Each row is a point. To make a cloud, some directions were put in groups of two or more. Within a group, all points are equally far from the middle, so they leave a hole (a ring in 2 directions, a hollow ball in 3). The other directions are filled evenly. Then the cloud was stretched, turned, moved and blurred a little. Count the holes, and give their numbers of directions, smallest first.

Cloud (21 x 3):
[[ 48  35  23]
 [ 29  35  28]
 [  4 -30  42]
 [ 54 -32 -17]
 [ 35  43 -11]
 [-22  -8 -23]
 [ 57 -30  11]
 [-29 -14 -13]
 [ 55  19 -25]
 [ 48  42  12]
 [ 50 -15 -31]
 [ 64  16 -15]
 [ -7  25  14]
 [-28 -28 -15]
 [ 47   6 -34]
 [ 26 -53  25]
 [ 37   7  42]
 [ -5  30   7]
 [-18 -51  17]
 [ 54 -36  -5]
 [ 21  -4 -43]]
Holes: 1 (3)

Cloud:
[[ 36  26  40   7]
 [ 49 -12  25  13]
 [ 37  -5 -22 -44]
 [  9  27  12 -68]
 [-23  27 -46   0]
 [  7 -37   2  32]
 [-20   8  17 -66]
 [-31 -13  39  14]
 [-35 -22  19 -54]
 [-31  14  38  17]
 [-31 -41  25   9]
 [  3  64   2 -47]
 [-42  34   3  22]
 [-18  -5  24 -62]
 [  2 -55   3  11]
 [-25  20  42  13]
 [-37 -40   7 -38]
 [-20 -60   4  -8]
 [ 45 -13  41 -11]
 [ 40   2 -10 -53]
 [-44  26 -31 -18]
 [ 10  36 -32  31]
 [ 13  75  15 -10]
 [ 10   8  22 -68]
 [ 35  13  45   1]
 [ 48 -30  18 -26]
 [ 26  48 -35  14]
 [ 24 -50   4   7]
 [ 37   8   1 -59]
 [-44  39 -24   7]
 [ 18  27 -45 -20]
 [-21  -7  26 -61]]
Holes: 2 (2, 2)

Cloud (73 x 8):
[[-26 -44  27  35   7  42  12 -59]
 [ 53  -5 -13 -36 -10   3 -19  28]
 [-21 -41  10  65  20 -40  18   6]
 [  0  25  -3  65 -39 -43 -18 -49]
 [  0 -54   2 -47  48 -35   7 -32]
 [ 51  -4  17 -28   5  49 -11 -18]
 [  4 -11 -32  31   5 -26  11  -8]
 [ 41 -43  34 -16  21 -18  18  14]
 [ -7 -36  11  47   4  18  33  -4]
 [  8  -4  43  10  23  17 -48  10]
 [-11  23  -7 -36  29 -13 -28   9]
 [ -4 -69 -18  27   4 -37  30  19]
 [-23 -30  -4  35  18  -6 -58 -26]
 [ 31 -20 -17  60  39  14  25  21]
 [ 10 -35 -47  30  42  -8 -43  39]
 [ -1 -20  54  83  10 -17  17  -3]
 [-37  57  25  -3  -9  24 -46 -24]
 [-12 -21   0  13  26 -65   6  14]
 [ 87  -3 -24  10  46  19  -6  29]
 [-30 -49  25  10  55 -18  27  19]
 [ 50  25 -44  29  27  -3 -16 -14]
 [-15 -29  25  -9  62 -50   1  -5]
 [ 43  20 -51  17  -4   1  22   4]
 [-49  22   2 -33 -14 -18 -28  -1]
 [ 37 -31  13 -23  51 -22  16 -50]
 [ -3 -25 -29 -19  46  -2  42  -2]
 [ 33 -30 -20  47  -2 -15 -52 -27]
 [-22 -49  15  -4  23 -16  16 -52]
 [-69 -21  -9  -7  73 -33  18  46]
 [ 41 -17 -71  43  36  15 -11  27]
 [ 66 -78 -12  12  51 -35  33  16]
 [-24  -6  11  59 -38 -35 -26 -48]
 [  4 -55  20 -34  -2 -17 -31 -30]
 [ 59   8   4  29   8 -10  -3 -41]
 [ 13   8 -42 -27  -8  33 -20 -25]
 [ 54 -41 -40  23  75   6 -50  39]
 [ -6  -8  25  -6  -2 -51   3  11]
 [ 42  -8 -51  12  22  26 -42 -66]
 [  7 -28  60 -32  15   9  -5  16]
 [-14 -50 -33  35  36  -9 -21  23]
 [-19  36 -65  28  16  15 -40 -56]
 [-35  17 -62  25  25  13 -63 -40]
 [-55 -26   0   1 -31  27  -3  69]
 [ 19 -43  13  26 -11  -6  23  15]
 [ 63   2 -15  29  32  -8 -11 -21]
 [  2   6  13 -49 -41  13 -30  15]
 [-26 -19   0 -13  15 -18  56 -35]
 [-34   2 -65   1  16  -6 -44 -17]
 [ 41   1 -48  29  16 -22  -9 -51]
 [-32 -50 -28  69  -2   3 -28  55]
 [ 21  28  38 -38   6   6  -3 -56]
 [ -8   6 -16  24  35 -12  34  15]
 [ 10 -18 -11  18 -13  15 -71 -12]
 [-28 -84  13  37 -14 -40  21  15]
 [-57 -32  28  36   1 -63  43  36]
 [ 21  24 -20  35  27 -32  -8  37]
 [  5  10  22  53  46   8 -23 -44]
 [-21 -71 -11 -20   8 -41  31   8]
 [ 17 -38 -11 -10  65   6  23 -46]
 [ 21 -59  33  23 -13  -2  57  16]
 [ 24  -5   9 -19  56 -44 -12  37]
 [  4  13  30  33 -13  34  26  43]
 [-16 -46  37  22 -44 -41  36  39]
 [ -5  26  30 -13 -43 -18 -29  16]
 [-38  31  -9   1 -54  15 -22  20]
 [-49 -31  37   3 -22   7  23  28]
 [ 33  22  -7  38  34 -32  32 -14]
 [ 74 -31  12  15 -35  28  12  -6]
 [-29 -57 -12  28  15 -22  43  19]
 [ 30  12  32 -34  11  32 -30  57]
 [-45 -15  32  43  16   6 -25  -6]
 [-12 -61  48  57   2 -45  17  10]
 [  9 -21  34 -22  71 -21  41   8]]
Holes: 0

Cloud (105 x 9):
[[ -9  19  28 -28  36  43   1  -9 -37]
 [-33   5 -13 -38  -2  46  22   8 -19]
 [  5 -56  13  29 -52  41 -24  -5  -6]
 [-84 -64   0  18  47 -30  10  14   4]
 [-54 -36 -26  42 -32  -8  35   5  43]
 [-25  12   7  23  22  43  30 -26  44]
 [ 21  18  15 -59  29  35 -46  -2 -25]
 [-82  30   3 -16  33  21   9  19  -8]
 [  9 -46 -14  32 -59  26   2 -42  40]
 [-70 -44  23  58 -28 -12 -12 -26  17]
 [ -3 -25 -19   4 -25  31  36 -61  25]
 [-73  -6  28  53   9 -16 -16  47  22]
 [-47 -40 -40 -28  34  27 -17 -33 -41]
 [-30 -28  19  33  16   5 -20 -46 -43]
 [-22  36   4  20  -8  27  11  15  46]
 [-57  19 -35   5  51 -42 -18  15 -16]
 [-44   9  35  50  25  23 -17   2  46]
 [-28 -33   2  78  25  34  -9 -24  24]
 [-92 -34  22   5  45  18 -23  -2  -9]
 [ 26 -11 -19   0 -46  12  10  15  34]
 [ 21  -2 -21 -49  27  29 -17  -9 -47]
 [-53  31 -46  16  41  21 -40 -38  -5]
 [-10 -71   3   1  -1  12 -28  24 -11]
 [-56  21 -11  49 -20   9 -16 -50  -5]
 [-73  -6 -52 -16  31  -2 -43  19 -18]
 [  5 -42  48  40 -72  14 -11 -36  44]
 [ -6 -12  37 -14  30  34 -12  23 -21]
 [-61   9 -28  40 -11 -34  -5   1  53]
 [  2  -3  56  23 -34  14 -39 -36 -25]
 [-72 -43 -40   2  53 -10 -15 -26   6]
 [-60   3 -13 -27  45  35  30  11 -10]
 [-11 -68  20  13  25  12 -18  -1 -25]
 [-13 -18  41  44   2   1 -48  35   7]
 [-36 -50   9  76 -27  -5  17  27  58]
 [  8  17  29  59   4  27   1  -1  18]
 [-34 -51  18  26  18 -11 -47  41  15]
 [ 26 -10 -12   8 -12   9 -23 -33 -50]
 [ -7 -31  15 -39 -36  -9 -20 -10 -19]
 [-62  12 -58  30  25   6 -28 -32  10]
 [-31  18   8 -19 -46  -2  20   4   9]
 [-16  35  -3  -7  15  31 -15  38  11]
 [-70 -69 -13  30  59   3 -13   0   7]
 [-55 -35  16 -14  -4  15 -22 -26 -44]
 [-52   2 -41  33  -7  26  16  -1 -28]
 [-57   5 -21 -34  50   6 -48 -28   3]
 [-42  21 -13  29  39 -19  37 -21 -15]
 [-36  23 -25  40  60  -2 -13 -12  21]
 [-63   3 -58  -6  32  43 -21 -14 -44]
 [-49 -12  40  48 -37   6  15  -3 -10]
 [ 17  30  23 -33  -2  -5 -26 -55  18]
 [ 25   8  59  13 -30  -8 -31  24  26]
 [-53  -9 -33  35  76  13  -6   6   6]
 [ -8 -37 -11  10   2  28 -26  43 -10]
 [ 15  46   8  19 -41  26 -28   5  30]
 [-28  12  -6  31 -23   0  35   4 -22]
 [-39 -18  47  36 -31  -7  26  29  23]
 [-94  -7 -16  16  49 -19 -19 -32 -19]
 [-42  -7   7  48  21 -47 -25  42  29]
 [-15   9 -17  -8  12 -36  36 -21  -4]
 [-24  23  22 -45  18  15  -3 -17 -56]
 [ 19 -42 -12  13  27  53 -12 -17   3]
 [-18  14  31  12 -32  61   9 -17   4]
 [ 12  13  36 -27 -39  38 -66 -23 -13]
 [-37 -13  30  21   7  30  14 -58 -25]
 [-66 -57  13  48  25 -22  -5 -24 -16]
 [-38 -40  18 -36  29  15 -50  12 -13]
 [ 24 -11 -27  -2 -22  10 -45   0  40]
 [-25   0 -41  22  32 -25  -6 -25 -34]
 [-41  -9 -23 -33  43 -29   9  -5 -36]
 [-35 -62  20  49 -20  -2   2  22  73]
 [ -9 -16 -18  -7 -33  57  -4   7  29]
 [-30  11 -29  20  15 -21   3 -62  -1]
 [-37 -31 -20  -9  41   0 -50 -31 -30]
 [-36  25 -44   7  55 -23   0 -10  21]
 [-77  11 -16 -38  33 -24  14  14 -22]
 [  2   1  19 -37 -15   3  12 -35  57]
 [-22 -19 -30  64  -5  45   3 -43  11]
 [-32 -15 -28  -2   1  44 -20 -11  57]
 [-34  43 -42 -10  10 -23 -28 -20 -16]
 [ -4  16 -10 -58 -30  57 -30 -40 -22]
 [-56   8  48   2  21 -21   3  -8 -22]
 [-15 -62  41   8  19  -4  -3  24  -1]
 [-50  13  19  17  20  24 -32 -31  53]
 [-21  47  26  -9   5  25  26 -19 -15]
 [-36 -15 -65  -8   3  18 -34 -20 -22]
 [-29 -10   7 -67  15  50 -23   5  -5]
 [-74  33  -7  -8  50  -5   6 -40 -22]
 [  5  23   0 -55   0  57 -58 -18 -43]
 [-19  41  25  19 -13 -18 -50  -8  30]
 [-42 -47 -13  82  36 -15  13   7  25]
 [ -7 -56  12 -15   0  10   0  -1 -41]
 [-95   5  25 -12  39  -8 -10  15  -7]
 [ 18  47 -20 -50 -19   8  -8 -44 -13]
 [-20 -28  -1  -8  -7  20  25 -59  47]
 [ -3  -2  52  35 -33  32  -7  24  21]
 [-38  11  -6   8  21  -7 -23 -49  51]
 [-11 -39  11  55 -47   6  46  -5  41]
 [ 18 -35  -8   1 -31  71   1 -45  15]
 [  1  44 -12 -33 -29  26 -44   2 -30]
 [-55   1  -5 -10  10  59  20 -23  22]
 [ 15 -22 -38 -28  -7  46   1 -11  29]
 [-45 -67  -2  43  37 -35   3 -10  27]
 [ -9 -53  51 -14   1  15  15 -24  21]
 [-23  37 -36  18  12  29 -17 -61 -29]
 [-33 -40  56  64 -38  -3   9  14  16]]
Holes: 1 (9)
